Every row gives one point. Each copy is the shape, with its points in the same order, turned, moved and blurred by noise. Say if it was mirrored as well.
(in the rows, 128 means zero)

Shape (8 x 2)
[[134 166]
 [117 139]
 [109 162]
 [126 110]
 [109 149]
 [101  24]
 [139 110]
 [122 120]]
Copy 1 (8 x 2)
[[102  92]
 [114 120]
 [ 91 117]
 [143 137]
 [104 122]
 [190 213]
 [155 129]
 [130 132]]
Copy 1 is: mirrored
Copy 2 (8 x 2)
[[126 181]
 [134 146]
 [113 158]
 [157 129]
 [125 150]
 [190  47]
 [167 137]
 [148 132]]
Copy 2 is: only turned
Copy 3 (8 x 2)
[[123 160]
 [125 127]
 [108 140]
 [154 112]
 [116 131]
 [183  25]
 [161 119]
 [142 113]]
Copy 3 is: only turned
Copy 4 (8 x 2)
[[127 157]
 [140 125]
 [155 149]
 [124  98]
 [154 137]
 [138   7]
 [120  97]
 [136 111]]
Copy 4 is: mirrored

Shape (8 x 4)
[[ 97 133 146 122]
 [ 78 179  96 172]
 [202 151 109 191]
 [124 135 168  68]
 [109 124  97 174]
 [164  45 135 195]
 [ 78 158 181  67]
 [ 98 145  88 117]]
Copy 1 (8 x 4)
[[131 121 142 148]
 [ 96 171  76 157]
 [222 171  59 128]
 [147 123 181  97]
 [137 129  63 150]
 [221  62  54 153]
 [113 138 202 132]
 [112 145  96  99]]
Copy 1 is: only turned
Copy 2 (8 x 4)
[[ 83 115 161 119]
 [ 82 183 118 142]
 [199 163 123 168]
 [119 110 179  64]
 [104 132 113 158]
 [166  71 136 203]
 [ 72 115 200  50]
 [ 92 139 100  83]]
Copy 2 is: only turned
Copy 3 (8 x 4)
[[154 144 142  87]
 [181 186  96 142]
 [ 93 155 149 208]
 [115 159 179  56]
 [146 131  96 145]
 [106  48 137 165]
 [163 177 176  32]
 [133 175  93  97]]
Copy 3 is: mirrored

Shape (10 x 6)
[[159 176 103 108 157 152]
 [126  99 101  85 118  81]
 [190 125 129  92 164 154]
 [103 138 103 150 103 112]
 [120 117 142 247 158 138]
 [146 121 200 166 135 138]
 [120 123 167  84 177 151]
 [104 149 105 139 141  99]
 [102 140 105 107 117 149]
 [148 126 195 103 132 132]]
Copy 1 (10 x 6)
[[172 155 103 113 105 127]
 [ 88 104 109 114 136 100]
 [176 151 135 117 177 102]
 [109 113 107 157  77 125]
 [133 142 111 249 113 195]
 [144 139 195 199 125 148]
 [140 132 170 107 152 174]
 [106 144 109 137  95 145]
 [141 103 115 117  91 140]
 [141 127 197 141 141 120]]
Copy 1 is: only turned
Copy 2 (10 x 6)
[[113 121 183 109 169 129]
 [149 100  96  71 128 115]
 [151  79 157 143 172 119]
 [109 158 112  97 114 142]
 [ 35 169 115 189  87  96]
 [121 121 149 182  75 122]
 [104  53 165 132 112 142]
 [ 90 131 134  83 112 119]
 [111 117 139  97 137 171]
 [155  86 164 148  93 135]]
Copy 2 is: only turned
Copy 3 (10 x 6)
[[156 119 117  96 158 147]
 [ 79 134  54 135 132  97]
 [149 183 103 108 160 138]
 [ 98  87 115 152 112 108]
 [115 116 205 217 160 111]
 [114 174 186 143 137  78]
 [ 81 174 139  85 163 133]
 [ 93  85 117 135 151 106]
 [ 96 112 112 113 110 143]
 [105 186 145  95 135  83]]
Copy 3 is: mirrored
Copy 4 (10 x 6)
[[109 183 104  98 104 126]
 [112  94  90 133 174 110]
 [160 164  79 108 115 154]
 [ 86 118 152 153 128 108]
 [139 172 189 232  91 126]
 [192 135 175 150 103 138]
 [166 173 136 100 169 147]
 [100 145 140 147 143  88]
 [ 85 139 142 112 146 143]
 [188 125 146 102 131 137]]
Copy 4 is: only turned
